Each point is reached from the start by the listed moves, each made 0, 1 or 2 times, or once backwards (-1), plus a little noise. Say if it took an odd or an even number of moves. Then give how often each move was made.

Moves:
(1): 26 -3 -2
(2):   5  26 -15
Start: -7  3  0
Points:
 49  22 -17 => odd (2, 1)
 25  26 -16 => even (1, 1)
-32   6   2 => odd (-1, 0)
-22  60 -27 => odd (-1, 2)

Moves:
(1): 13  1 -1  0  0 -6  8 -6 -7  0
(2): -2 15 -2 -2 -3 -5 -8  0 -2  3
(3):  1  2 12  3 -4  2 -5 -2 -4  3
(4):  3 -2 -4 19 -3 -1 -6 -6  4 -3
(5):  3  1  0 -1 17 -3 -7  6  7  2
(6):  5  0 -4 -3  0  6 -6 -6  0 -3
(7): -3  7 -1  4  4  5  9 -4  3  1
(8):  4  1 -2  0 -1  7  1  7 -1 -2
(9):  4  3  4 -4 -5 -1 -4 -8 17 -3
Start:   5   9   3   1   3   6 -10   0  -1   4
Points:
 60  18 -15   5  26   3 -20  -9  38  -9 => odd (2, 0, -1, 1, 2, 1, 0, 2, 2)
-12   6   7  31  30  17   1   5  25   5 => odd (-1, -1, 0, 1, 1, -1, 2, 0, 0)
 29  50 -13  -6   1 -15  -7 -34   4   4 => odd (2, 2, -1, 0, 0, 1, 1, -1, 1)
 19  46   1   7   1  -3 -46  -6  41   4 => odd (0, 2, 0, 1, 1, 0, 0, 1, 2)

Moves:
(1):  16   4 -10  -9   1   2  -4  -2  -2   2  -3  -7  -5   2  -4  -1   2  -4   4  -3   6  -6
(2):  6 11 -5 -6 -5 -1  2 -5  3 -3 -5  8  5  2  2 -5 -3  3 -3 -5 -8 -4
(3):  3  0  7 -7 -2 -7  4 -6  2  0  0  1 -1 -2  4 -1  2 -4  3  2 -3 -2
(4):  5  3  1 10 -3 -3  2  7 -1 -1 -4  5 -3  2  0  0 -3 -1  0  4  1 -1
(5): -3  2 -5  4  7 -1  2  1  6  2  0  2 -3  1  0 -4  3  1 -3 -3  6 -1
(6):  6  0  2  3  3  7 -1 -6 -1  3  2  4 -6 -4 -7  1  4 -2  0  4 -7 -2
(7):  5 -5 -2 -5 -3  5 15 10 -2  2  0  2  3  6  7  5  0  9 -7  6  4  0
(8): -1  3  5 -8  0 -2 -7 12  4 -1 -6  5 -4  8 -4 -2 -3 -1 -4 -2 -1 -6
(9): -5 -1  3  3 -2  6  0 -2 12 -4 -8 -5  3 -4 -3  5 -2  3 -5 -1  6 -2
(10): -2  1  1  3 -6 -1 -1 -5  6  8 10 -6 -3  3 -8 -5 -4 -6 -8  3  3 -5
(11): -5 -4 -9  2 -3 -1  0  8  8 -8  6  3  7 -9 -7  3  3 -6  5  2  4  8
(12):  0 -6  0 -4  1 -1  1 -6  0  0 -4 12  0  2  4 -2 -7  2  4  4  6 -1
(13):  0 -3 -1 -4  4 -2  0 -3 -1  7  2  3 13 -2  0  2  0 -3 -1  5  1  1
(14): -3 -1  1  1  4  2 -2 -5  1 -1  1 -1  3 11  0  0 -1 -3 -2  2 -2  2
(15):  2  0  1  7 -2  5 -5  1 -2 -2  1  4  3 -1  9 -6  2 -3 -2 15 -4  1
(16):  3  4 -2 -1  4  3 -1  4  2  2  1  2 -4  0  5  6 -5  0 -2 -2  1  0
(17): -2  2 -5 -1 -5 -3 -3 -2 -4  1  2  1 -1 -4 -1  5  6  2 -1  0  0  0
(18):  2  2  2  2  1 -1 -7 -1  1 -2  2 -2  1  1 -3  1  0  9  1  3  3  2
(19): -2  5 -6  2 -4  5 -2  7  1  6 -1 -3  0  0  0  2  5 -1 16 -1 -1 -3
(20): -3  3 -5 -6  3 -4  5  2  1  0 -4 -3 -4 -5 -3  3 -3  2 -3  5 -6  2
Start: -5 -4  5  3  0 -6 -1  3 -6 -1 -4 -2 -7 14 -4  5  8  5  4  5 -6  4
Points:
 46 -13 -13 -32 -45 -34  22  -9   6   1   4  19   1  23   0 -12  -5  11  -9  24  41 -16 => even (2, 1, 2, 1, 0, -1, 2, 0, 0, 2, 1, 2, 0, -1, 0, -1, 1, 1, -1, -1)
 20  23 -31  -8  -7   8   2  10  42  -7 -21 -21  13  -1 -29  15  22 -29  30  39 -19  -2 => odd (2, 1, 2, 1, 0, 1, 0, 0, 2, 0, 2, -1, 1, 2, 1, 0, -1, 0, 2, 2)
 17  27  -6  10  -1  11  -1  24  11  36 -28 -38 -14   3 -43  36  -6  14   6  14  -5 -19 => even (1, 0, -1, 2, -1, 1, 0, 0, 2, 1, -1, -1, 2, -1, -1, 1, -1, 1, 2, 2)
 20  13  -3 -50  -9  -7  -7 -18  10   3 -30  19  -7   5 -41  -1  12   2 -25 -21 -23 -28 => even (1, 2, 0, -1, 0, 2, 0, 2, 1, 0, 0, 0, 1, -1, -1, -1, 1, -1, -1, 0)
 29  41 -60  15  -8  12   7  24   2  -3 -22 -16   1  21 -12  -2   9 -18  27  21 -30  -2 => odd (2, 2, -1, 2, 0, 0, 0, -1, 0, 0, 1, -1, 0, 2, 1, 0, -1, -1, 2, 2)
-36 -28  12   6   8 -11  11  -6  32   9   1  32 -28   1 -33  11   7 -12  -4  10  18  -2 => even (-1, -1, 1, 0, 2, 2, 0, 1, 1, 1, 1, 2, 0, 0, -1, 0, 1, -1, 0, 0)
-14  26 -16  12   3   6 -42  44   1  -2 -10   9 -32  32   6  11   9  17  -8  27 -12  -3 => odd (0, 0, -1, 0, 1, 0, 0, 2, 0, 0, 0, 0, -1, 1, 2, 2, 2, 1, 1, 1)

Moves:
(1): 10 -1 -5  3 -3  0  3 -4  5 -6  1 -1  9  6  1 -6  9  2  0 -2  6  1 -4 -4
(2):  6  9 -3 -4 -3  0  0 -4 -8  3  1 -1  4 -4  4  1 12  8  3  0  3 -5  6  2
(3):   6  -2  11   7   3   1   5  -1  -4   2  -1  -4  -2  -7  -8   1   4 -10   4  -4  -1   2  -3   0
(4): -3 -2 -3  5 -4 -3 -1  0 -4  0  2  1 -4 -1  4 -6  2  3  5 -3  4  0 -1  7
(5): -2  1 -2  5  5  6  4  0  0  1  0 -1  3  2 -4 -1  0  2  3  0  1  1  4  3
(6): -1 -6 -1  4 -1 13  0  0  0 -6  4 -3  1  2  2  5  3 -2  1  0  1 -4 -1 -1
(7):  0  0  3 -3 -2  0  7 -1  5 -5 -8  3  1 -5 -1  3  0 -1 -1  0  1  3 -3  2
(8): -1  1 -3  3 -5  0  3  5 -2 -3  2 -2 -2  1 -2  2  1  0 -2  2 -4  6 -2 -3
(9): -1  7 -3 -2 -4  2  1 -5 10  0  3  3  3 -1  2 -2  4 -1  4  4 -3  2 -2 -4
(10):  1 -2  5 -1 -6  3  2  2  4  9  2  8 -4  4 -2 -3  3  3 -1  1 -5 -1  5 -1
(11): -5  1  1 -1  2  0  7 -3 -1 -1  5  1  3  2 -1  3  5 -4 -4  3  7  0  0  0
(12):  4  6  3  1  0 -6 -6  0 -1 -3 -6  5 -1  1  1 -3 -2 -2 -1  0 -2 -4 10 -4
(13):  -1   0   1   3 -10  -1  -4  -1  -4   2  -7  -2  11   0  -3  -1  -1  -1  -1   3   1  -2   5   7
(14):  0 -2  4  2  3  3 -2 -9 -5  1  0 -3 -1 11  5 -1 -1 -1 -1  2 -5  6  1  1
(15):   1   0   6  -1   2 -13   6   6  -2   4   4  -4   1  -4  16   0  -2  -6  -3   3   1   2   6   2
(16):  4  1 -1  3  0  1 -1 -5  2  2  3  5  2  1  0  8 -1 -1 -3  0  1  4  3 -2
(17): -6 -5 -3  4  0 -5 -4  1  0  0 -2 -4  0 -1 -2  2 14 -2  3 -2 -4  5  1 -2
(18): -1 -2  9 -1 -4  1 -5  4  2 -6  9  3  5 -2  3  2  2  7  1  1  2  3 -1  1
(19): -1 -5 -1 -3 -2 -1  5 -4 -3  0  3  2  3  0 -2  2  0 -1  7  0 -3  2  3 -4
(20):   1  -6  -1   4   1  -4  -3  -2  -4   0   2   0  -1  -5  -5   0  -1   7 -12  14  -2   2   5   1
(21):  5  2  0 -1  0 -1  5  1 10  2 -4  3 -3  5  7  1  3  1 10 12  9  0 -5 -4
(22):  1  0 -2 -5 -3  7 -3  4 -9  3  2  0 -1 -6  2 -5 -3 -7  4 -7 10  5  9 -5
(23): -1 -4 -1 -9  1 -1 -1  0  9 -6  4 -7 -8  2 -3  1 -3 -5  4  0  5 -1  3  5
(24):  5 -1 -4 -5  3  1  0  0 -2 -2  2  8  4  3  1 -1  6 -5  3  6 -4  4 -4  3
Start: -3  3 -8 -3  2 -2 -1  1  0  0  2  1 -3  1 -5 -5  2 -7 -9  3  9 -4  7  6
Points:
  7  19 -13   3 -24 -48   4 -33 -16  -8  -8 -11  -1 -35  -8   4  14 -13   1  47   1  -8  56  31 => odd (-1, 2, 1, 2, 0, 0, 1, 1, 2, -1, 0, 2, 2, 0, 1, 1, 0, -1, 2, 2, 0, -1, 2, 0)
 18   7  -1  51   2   5  13 -22  -3 -28  -4 -14  38 -20   8  11  43 -38 -30  -2   5  33  46 -32 => even (2, 0, 1, -1, 2, 2, 2, 1, 2, -1, 0, 2, 0, 1, 2, 2, 2, 0, 0, 1, -1, 1, -1, -1)
 14   8   3  -1  -2 -35  -4  14 -38   9  -5   6 -23 -10  18 -23  60 -11  36 -24  -4 -10  36  10 => even (0, 2, 1, 2, 0, 0, 0, 0, -1, 1, -1, 2, -1, 0, 1, -1, 2, 0, 1, -1, 0, 0, 0, 1)
